Every row gives one point. Each table stands for the endless flat space through its points: a line for two points, a plane for three, and so on. The two share one point or none. Which?
In the rows, 128 means zero.

First:
[[137 115  97 129]
 [133 105  95 137]]
Second:
[[132 132  95 141]
 [136 124  98 135]]
They share: no point

First:
[[143 128 123 107 117 171 146 166]
 [149 143 112  76 106 166 116 162]
 [145 123 116 105 120 161 141 158]]
Second, 2 rows:
[[148 127 117 103 121 157 136 152]
 [146 121 105  93 117 155 130 156]]
They share: [147 124 111  98 119 156 133 154]

First (3 x 11):
[[112  87 128 121 138 140 104 151 155 121 162]
 [134 124 137 125 160 134 112 131 105 123 119]
 [102  70 127 117 130 140  98 159 177 123 181]]
Second, 3 rows:
[[129  92 165  89 132 109  93 108 100 126 116]
 [123  96 149  97 134 113  93 122 114 120 130]
 [111 103 118 105 130 113  89 144 135 102 154]]
They share: [120 100 139 117 151 131 101 141 135 129 145]

First (3 x 14):
[[134 135 126 141 142 100 152 142 106  97 135 103 137 109]
 [146 141 135 138 124 121 134 133  91  79 132  97 128  91]
 [106  85 135 112 118 117 152 103 153 145 112 135 116 157]]
Second:
[[130 124 123 117 116 121 153 114 141 129 109 135 122 122]
 [136 106 124 120 147 110 108 173 158 117 141  96 124 183]
 [141 101 119 114 143 111 112 168 150 116 147 101 120 176]
 [133 136 120 115 114 126 148 119 160 137  97 140 123 128]]
They share: [122 111 132 126 127 112 149 121 127 118 123 118 125 130]

First:
[[116  93 133 190 136 133 104 124 168 137 127  99 131 159 137 140 136 140
   85 166]
 [107 110 126 145 104 138  94 136 151  91  94 126 153 131 130 147 129 124
   99 156]
 [104 103 111 168 106 127 135 121 158 120 121  97 135 147 153 105 152 106
  110 159]]
Second:
[[108 106 111 142 110 136 110 130 157 116 102 113 150 144 142 128 125 123
  100 154]
 [113 100 116 150 115 139 103 128 159 112 103 119 145 140 146 134 133 117
  101 161]
 [116  94 143 188 116 138  92 126 157  86 112 127 130 126 142 150 165 105
  104 176]]
They share: [107 106 122 157 108 134 108 130 155 105 106 114 145 139 138 133 137 120
 101 158]

First, 3 rows:
[[142 105 135 134 132 116 118 136 133 126 160 100 117 127 105 129 121 131
  135 103 119 160 154 115]
 [142 108 144 144 133 115 119 135 136 121 153 103 110 139 105 126 126 135
  126 104 114 159 143 111]
 [134 119 129 122 138  98 108 118 123 144 174  86 127 131 101 111 127 123
  133 113 133 134 156 135]]
Second, 4 rows:
[[124 133 131 153 115  98 103 146 131 132 136  78 132 133 100 139 138 158
  137 127 107 128 152 120]
 [126 134 130 173 142 107 100 154 157 135 115  85 118 118 119 141 127 148
  116 158 115 116 136 134]
 [146 101 125 145 151 130 117 140 145 150 144 122  94 135 118 139 124 106
  105 123 107 154 110 124]
 [134 112 113 136 120 117 114 147 131 160 148 113 114 136 104 149 135 121
  123 113  95 146 124 125]]
They share: no point

First (2 x 24):
[[117 135 130 151 145 134 144 135 129 133 142 149 121 108 111 142 165 110
  147 118 149  91 114 148]
 [112 129 126 155 148 138 147 137 123 137 148 156 124 111 115 144 170 104
  146 118 146  84 107 152]]
Second (2 x 24):
[[115 123 159 128 118 123 117 110 159 122 124 126 106 123 106 159 161 125
  140 118 140 108 137 122]
 [123 139 145 138 132 125 131 124 147 124 128 132 112 109 104 145 157 123
  146 118 150 106 131 134]]
They share: [127 147 138 143 139 126 138 131 141 125 130 135 115 102 103 138 155 122
 149 118 155 105 128 140]

First, 3 rows:
[[118 147 117 158 133 125 137 145 102 121 145 100 143 125 114  97 133 124
  153 130 152 106 132 113]
 [121 167 113 140 151 114 138 161 104 101 155  99 152 135 103 115 139 107
  170 124 159 138 148 136]
 [103 138 130 178 113 131 153 149 113 144 158 112 154 131 113  91 124 132
  145 146 145  79 115  89]]
Second, 3 rows:
[[115 144  98 159 123 101 145 159  85 140 129  82 156 107 127 115 121 134
  143 147 147  91 110 110]
 [105 174 128 149 159 131 147 161 115  90 179 112 142 169  93 105 157 108
  157 103 155 141 150 134]
 [100 168  94 151 149  97 155 176  81 114 148  78 149 144 118 128 147 130
  129 116 145 117 114 132]]
They share: [115 153 119 156 135 122 142 153 106 119 153 103 150 131 109 103 133 119
 158 132 153 112 134 116]

First:
[[141 132 140 147 127 103 126 137 122 161 112 119 154 125 127 162 118 113
   98 150 136  97 124 133]
 [133 170 134 160  93 116  97 148 123 138 156 123 139 100 156 145  88 128
   98 121 157  97 152 142]
 [119 143 115 170 127 126 110 112 129 153 131  96 134 120 143 145  95  99
   81 151 147  80 150 145]]
Second:
[[160 134 136 130 121 108 139 159 108 159 131 111 121 135 155 136 127 105
  123 132 142 107 117 138]
 [148 140 136 146 113 100 129 145 116 151 133 123 137 129 141 152 113 119
  113 128 144 101 129 132]
 [167 128 129 128 117 101 145 158 100 158 133 117 121 140 154 134 128 112
  126 125 143 101 114 132]]
They share: no point

First, 3 rows:
[[139 104 152 157 101 112 144 155 139 147 133 117 159 155 140 126 136 146
  135  97 122 126 109 145]
 [118  89 137 142  80 130 150 137 148 156 112 123 144 131 158 132 124 143
  111  94 107 114 112 127]
 [150 114 167 147  97 139 153 128 175 143 154 106 149 109 157 125 148 134
  144 120  97 158 146 133]]
Second, 2 rows:
[[142  99 159 153  91 130 140 140 147 146 132 120 158 130 142 128 135 138
  130 113 112 144 130 144]
 [142  83 163 155  77 142 124 134 133 146 116 134 166 120 130 132 125 132
  116 127 114 156 142 154]]
They share: [142 107 157 152  98 124 148 143 154 146 140 113 154 135 148 126 140 141
 137 106 111 138 124 139]

First (3 x 24):
[[125 141 128 118 128 129 109 126 156 151 103 142 144  79 133  86 126 111
   90 116 151 138 125 168]
 [113 159 122 109 125 144 133 108 153 145 103 154 144 106 157 110 141 108
  114 107 148 114 146 141]
 [140 156 138  98  88 149 124 111 171 136 118 122 119 109 168  91 156 101
   95 116 181 113 150 143]]
Second (4 x 24):
[[105 179 117  86 136 160 142 104 144 163 100 147 142  88 151 141 149 127
   88 122 153 142 120 167]
 [112 137 116 105 122 124 134 116 133 132 121 155 147 114 134  75 102 135
  140 113 136 104 166 126]
 [102 171 109  95 148 151 141  90 161 159  95 157 159  83 155 137 143 121
   90 119 147 129 125 167]
 [105 168 115  96 137 152 139 103 147 155  99 154 149  92 152 128 140 123
   98 118 149 132 129 158]]
They share: no point

First, 3 rows:
[[138  96 126  89 130 123 120 134 120  93 151  92 125 132 155 114 135 136
  108 126 119 128 148 146]
 [143  87 129  81 130 136 123 149 126  85 152  90 130 138 154 112 141 137
  117 117 133 134 158 139]
 [130  99 125  91 130 115 115 126 113  96 145  96 128 126 149 109 134 140
  107 132 113 128 140 146]]
Second, 2 rows:
[[135 118 126  93 138 102 120 115 107 106 150 112 131 126 154 123 124 125
  100 143  85 132 114 139]
 [120 103 120 102 126 102 108 109 107 103 141  91 119 117 148 105 130 146
   97 140 106 117 138 160]]
They share: [125 108 122  99 130 102 112 111 107 104 144  98 123 120 150 111 128 139
  98 141  99 122 130 153]

First:
[[107  91 166 136 150 100 117  90 172 153 114 118 141 123 115 101 142 137
  153 126 117  90  89 134]
 [109 135 135  87 163 104 132 101 132 167  87 101 161 101 119 104 123 119
  135 141  79 101  95 121]
 [ 83 100 184 145 138 133 126 114 145 135 126 103 126 117 133  86 121 143
  147 132 129  96  95 119]
 [108  92 160 131 152  94 110  85 178 155 109 124 141 117 109 102 142 138
  155 128 110  84  83 133]]
Second (2 x 24):
[[ 91 116 154 108 151 117 137 110 141 162 110  98 145 109 130  96 130 127
  130 131 107  95 111 127]
 [119 124 142 124 155  93 129 118 137 154 110 110 169 141 110 112 126 115
  142 147 111 119  87  99]]
They share: no point

First:
[[127 128 124 137 113 133 127  89 126 140 150  97 131 119 110 150 114 139
  114 148 105 137 122 134]
 [125 142 105 137 132 127 145 104 120 125 144  99 111 121 114 148 120 118
  111 132 116 129 141 137]
 [138 150 110 116 115 124 133  89 129 116 156  98 127 114 115 158 102 133
   99 146 127 148 133 134]
 [131 166  96 134 147 124 163 128 102 104 135 108  96 130 108 133 138 103
  114 117 137 120 153 122]]
Second, 3 rows:
[[135 177 153 131 127 117 116 128 131 135 115 100 156 157 109 115 102 164
  139 107 143 164 149 107]
 [123  99 105 149 115 147 170  98  77 123 157 112 102  97  97 139 174 110
  109 161  89  92  89 119]
 [141 170 149 128 125 116 121 125 130 128 116 101 150 149 105 117 108 157
  131 111 139 158 145 105]]
They share: no point

First:
[[144 155 138 162 143 130 123 147 113 108 135 103 162 148  94 131 155 148
  142 156 149 141 136 102]
 [116 127 106 130 159 110 143 151 113  84 127 111 138 160 114 155 159 144
  126 132 173 165 112  98]]
Second, 4 rows:
[[152 172 130 175 171 104 122 142  86  75 115  57 162 127 117 110 150 183
  150 123 158 129 148 110]
 [135 149 140 142 124 135 119 166 128 103 119 111 141 152  91 163 146 146
  118 150 151 133 133 105]
 [140 157 140 149 132 128 117 164 119  94 113  95 143 144  97 154 144 158
  122 141 152 127 139 108]
 [150 170 126 167 166 105 129 140  92  71 120  59 158 121 110 117 149 178
  147 120 160 134 148 103]]
They share: [137 148 130 154 147 125 128 148 113 102 133 105 156 151  99 137 156 147
 138 150 155 147 130 101]

First (6 x 24):
[[137  98  74 141 136 134  82 115 173 108  88  83 164  95 115 129 147 118
  167 119 177 101  90 110]
 [135 135 112 106  93 134 147 148 146 111  91  89 178 102 117 169 134 120
  156 115 111 126 115 130]
 [122 131 125 107 141 142 151 118 182  84 110 118 177 115 121 129 106 147
  156 125 139 130  76 129]
 [100  82  57 141 113 148  71 124 156 111  70  75 178 122 109 165 154 118
  180 148 158  79  95  91]
 [119 127 108  98  47 120 111 198 114 145  83 103 140 128 143 175 144  84
  154 123 147 134 145 142]
 [160 138 108 111  85 121 135 158 139 126  91  81 163  83 121 161 147 102
  150  96 125 133 130 139]]
Second (3 x 24):
[[127 116  96 125 115 123 133 137 149 117 105  96 145 103 104 140 144 114
  151 121 151 114 115 130]
 [137 116 106 120  80 143  93 162 154 132 100 121 180  88 124 155 129  89
  141 121 171 134 115 145]
 [135 118  96 123 110 130 121 147 147 117 100  95 148 106 113 138 145 110
  152 116 150 119 112 125]]
They share: [137 118  98 122 103 134 113 152 148 120  99 100 155 103 117 141 142 105
 150 116 154 123 112 128]

First:
[[113 100 169 116 109 147 100  80 118 115 107 118 154 171  93 128 163  88
  126  93 118 146 164 153]
 [131  71 145  85 111 196 129 137  88 197 120  88 137 138 139 165 123 121
  112  82 122 187 108  82]
 [124  78 163 107 105 162 114  92  99 130 116 101 158 159 122 145 145  85
  135  91 117 162 157 137]
 [ 95 148 123 114  90 119 107  92 120 174  82  84 128 124 112 143 148 104
   57 113 114 118 122 110]
 [131  42 151 112  98 169 107 108  86 144 128  82 160 162 126 169 136  80
  159  87 122 188 150 124]
 [131  48 142 122 107 162  95 103  81 150 126  82 152 162 106 154 132  81
  157  73 124 181 146 132]]
Second, 3 rows:
[[116  99 151 105 106 151  97  96 116 158 113  99 141 162 103 149 149 105
  114  94 115 151 132 116]
 [119  94 155 111 108 150 104  98 122 157 114 104 135 170 109 145 142 109
  117 101 122 155 130 124]
 [114 108 137  91 106 157  72  84 101 157 113  90 156 142  79 155 169  94
  112  67  90 139 139  89]]
They share: no point

First:
[[144 152 138 129  94  79 138 158 120 152 131 111 133 119  86 159 106 115
  166 119 100 122 112 143]
 [142 117 135 141  91  65 150 141 116 154 130  99 119  92 113 143 101 107
  176 121  87 106 117 142]
 [154 167 113 105 125 117 142 175  96 166 120 143 143 130  91 151 139 147
  136 125  97 134 115 128]
 [158 132  99 112 137 118 147 176  75 186 121 139 141 100 117 125 147 160
  131 122  75 118 113 120]]
Second (3 x 24):
[[128 152 122 123 118 105 162 140 128 168 117 137 127 119 104 149 134 131
  156 123 124 112 118 125]
 [156 172 114 101 114  95 150 146  96 142 121 135 115 119 116 155 114 121
  158 131  96 138 126 137]
 [178 162 117  93 103  95 147 165  83 118 112 132 122 134 104 164 119 116
  146 148  69 157 138 145]]
They share: [148 156 120 111 112 101 156 150 110 148 115 135 125 125 104 155 128 125
 152 133 102 130 126 133]

First:
[[110 168 115 134 139  89 160 137 131 135 106 124 178 136 103 118 152 157
  125 108 150 179  69 120]
 [119 163 110 121 118  97 160 147 140 115 113 125 160 154 125 116 152 169
  123 115 142 180 109 100]
 [127 139 119 126  92 145 117 137 174  91 118 158 180 172 134  77 100 122
   59 147 134 135  93 120]
 [155 161 146 153 154 116 165 136  96 129  69 100 162  97  69 146 129 154
  123 116 102 173  66 103]
 [ 95 161  74 132 106  80 174 109 126 120 141 106 126 142 126 134 162 136
  135 143 156 149 132 127]]
Second (3 x 24):
[[103 137 110 128 123  97 137 132 107 122 111  99 148 136 112 117 135 119
   99 141 130 144  86 120]
 [144 172  97 151 111 133 173 104 157 110 112 140 150 129 104 120 127 131
  119 149 142 139 115 136]
 [109 147  96 122 131 105 145 132 119 130 101 105 144 134 112 103 143 111
  115 149 146 138  92 136]]
They share: [122 152 107 141 115 113 153 118 129 114 114 118 150 133 108 122 129 127
 105 143 132 143  99 124]

First:
[[157 153 137 129 121 170  83 161 148 148 111  86  86 117 127 160 165 205
  154 138 120  55 143  83]
 [107 140 119 189 108 120 105 149 114 124 137 142 127 126 103 103 163 159
  148 114 179 101 125 115]
 [108 176  97 157  68  89  97 175  70 135 126 127 101  97  86 123 128 127
  136 142 146 118 122 104]
 [110 160  99 170  87  98  96 168  82 131 117 126 122  98  93 113 130 133
  118 128 166 109 125 110]
 [115 157 115 142  96 119 106 154 112 140 130 105  95 102 114 138 147 163
  144 148 132 106 134  93]]
Second:
[[ 70 179 132 152  74  92 112 152 104 145 104  58 115 133  90 170 136 125
  137 142 126  79 140 118]
 [122 154 116 162 104 125 106 153 106 133 145 117  96  99 117 121 144 156
  131 144 150 105 133  91]
 [121 172 107 169 101 118 138 158  90 131 160  99  95 114 128 135 132 127
  118 136 135  75 166 121]
 [102 175 152 176  98  84 104 124 116 117 136  90 115 105 106 170 108 149
  129 170 114 111 112  94]]
They share: no point

First (4 x 24):
[[170 138 133 120 149 146  91 118 120 118 156 156 123 117  79 131 116 132
  105 129 109 133 158 138]
 [169 166  84 124 110  92 135 143 169 166 142 118 140 155 100 127  67 195
  100  82  97 153 116 189]
 [169 150  72 148 122 124 103 139 149 150 130 162 132 119 120 159  99 147
  100  98 121  97 112 149]
 [166 131 138 121 158 162  77 114 111 110 154 170 118 107  80 137 131 114
  109 141 112 122 165 124]]
Second:
[[175 161 126 148 171  78  78 110 174 165 143 160 155 116 120 124  87 161
  115 155  88 186 111 168]
 [151 149 102  94 129 162 120 182 108 123 155 118  83 152  72 130  93 173
   97 101 100 102 153 174]
 [152 142  88 130 117 136  97  99 167 156 122 171 151 128 109 151 124 130
  124 102 107 133 140 135]
 [155 138  86 138 120 129  97  94 173 158 125 172 157 128 112 152 130 127
  129 107 104 140 139 133]]
They share: [157 149 102 121 134 132 101 132 147 146 139 149 127 134  98 137 104 153
 112 114 100 134 138 157]

First, 4 rows:
[[ 68 167 137 128 130 113 124 153 112 161 134 111 174  95 161 134 113 137
  110 154  98 107 187 143]
 [113 144 115 128 150 132 103 145 140 155 159 146 148 137 141 102 105 126
  145 110 134 126 150 142]
 [127 148 107 126 145 134  95 139 151 143 162 159 133 140 129 101  99 116
  149  87 133 122 149 133]
 [ 90 169 119 140 146 135 124 155 110 147 126 113 170 129 159 114 115 131
  144 138 114 143 165 179]]
Second (3 x 24):
[[119 148 125 137 160 149  93 155 125 146 144 151 150 133 156 106  87 147
  140 126 115 140 163 157]
 [ 82 170  98 139 123 112 123 138 127 154 152 134 162 149 137 110 127 102
  163 100 153 108 160 156]
 [123 139 130 126 164 146  96 154 135 151 149 143 147 122 152 105  91 146
  129 129 109 141 155 145]]
They share: [106 151 117 130 147 131 108 147 133 153 151 138 153 132 145 107 107 127
 142 117 127 127 156 148]

First, 5 rows:
[[127 127  97 171 166 122 153  83 129 124  90 119 133 107 147 136 116 115
  130 109 126 114 140 122]
 [138 126 119 150 138 125 132 102  97 144 112 107 147  97 115 127 109 114
  111  85 138 114 140 136]
 [104 104 122 167 125 130 119 107  92 129 119 146 125  83 142 106 107 102
   86  96 116 129 148 143]
 [151 113 151 125 154  98 161 115 131 130 108  75 131 153 103 128 116 121
  158 125 128 110 152 132]
 [112 103 133 158 127 130 121 113  89 132 122 136 128  92 130 104 103 103
   94  94 121 125 148 140]]
Second (4 x 24):
[[119 143 150 158 165 116 159 110 100 169 117 136 153 102 131 131 110 130
  122 128  99 104 133 147]
 [143  89 125 144  97  98 122  92 107 105 100  98 123 102 115 128 120  93
  106  99 126 140 168 136]
 [125 106 137 134 114 120 150  90  99 126  99  97 135 114 120 131 118 102
  107 116 104 137 149 158]
 [149 108 140 163 125  91 124 100 100 129 107 126 138  87 116 131 110 105
  117 103 124 119 163 117]]
They share: [125 114 125 148 128 106 136 106 115 132 113 111 129 108 128 125 122 114
 111 112 118 125 151 150]

First, 7 rows:
[[ 89 126 141 136 160 136  65  98 164 145  97  84 136 196  81  81 148 149
  173 128  76 106 138 152]
 [ 71 114 164 133 161 138  77 131 122 127 129 104 149 153  92 122  83 182
  180 142  97 103  79 172]
 [ 63 104 144 155 134 129  80 179 133 107 167 131 158 131 105 165  42 176
  175 150 139 104  32 146]
 [153 108 129 166 126 164 149  61 124 119 136 113  94 115 161 136 114 117
  116 193  98 124 124 122]
 [120 102 146 175 106 166 134  79 166 113 153 142  89 129 142 114 109  96
  108 192 107 139 131 115]
 [117 138 139 110 171 141  86  45 129 115 104  84 111 169 118  73 121 149
  153 143  38 109 125 184]
 [105 101 156 159 129 150 128 112 114 103 161 131 122 103 142 149  53 148
  132 195 115 128  70 153]]
Second (3 x 24):
[[118 103 151 145 135 147  96 100 107 120 126 119 130 116 148 143 104 130
  173 161 118 123 112 128]
 [114 127 123 153 155 139  72  68 107 124 150 103 122 144 124 123 128 130
  165 137 138 111  80 112]
 [118 100 153 146 131 149 108 110 115 119 121 122 132 117 148 143  95 137
  171 167 107 122 118 136]]
They share: no point

First, 2 rows:
[[137 124 132 115 148 130 141 101 137 115 145 134 152 123 139 137 105 140
  141 117 123 149 126 126]
 [145 124 122 103 134 114 135 113 121 103 147 142 158 123 153 131  99 132
  131 115 117 145 138 114]]
Second (3 x 24):
[[141 127 133  82  96  86 135 122 108 109 128 123 146 144 179 155 126 148
  163 122  96 144 105  90]
 [147 127 129 115 149 127 142 103 134 110 152 141 153 122 142 128  96 131
  132 118 126 153 134 127]
 [159 136 139 100 120 101 147 110 123 112 146 132 140 141 167 137 108 133
  151 128 114 162 111 111]]
They share: [141 124 127 109 141 122 138 107 129 109 146 138 155 123 146 134 102 136
 136 116 120 147 132 120]

First, 4 rows:
[[123 137 110 104 111 138 189  76 107 125 151 137 149 103  91 151 136 125
  168 113 172 105 159 146]
 [108 106 105  99 135 141 150  84 119 106 188 136 159  93 125 132 125 112
  159  95 160 120 139 146]
 [ 85 114 127 107 149 163 149 108 118  86 155 158 128 104 148 145 121 128
  141 126 142 130 159 134]
 [ 95 113  88 104 143 134 171  76 129 103 167 147 143 101 133 133 120 101
  144 101 170  91 145 132]]
Second, 2 rows:
[[121 105 141 108 135 163 172  79  88  84 152 146 156 123 125 150 124 115
  129 100 170 144 143 129]
 [ 93 125 121 104 135 155 152 107 120 104 160 150 132  95 129 146 128 135
  161 128 142 124 163 145]]
They share: [100 120 126 105 135 157 157 100 112  99 158 149 138 102 128 147 127 130
 153 121 149 129 158 141]
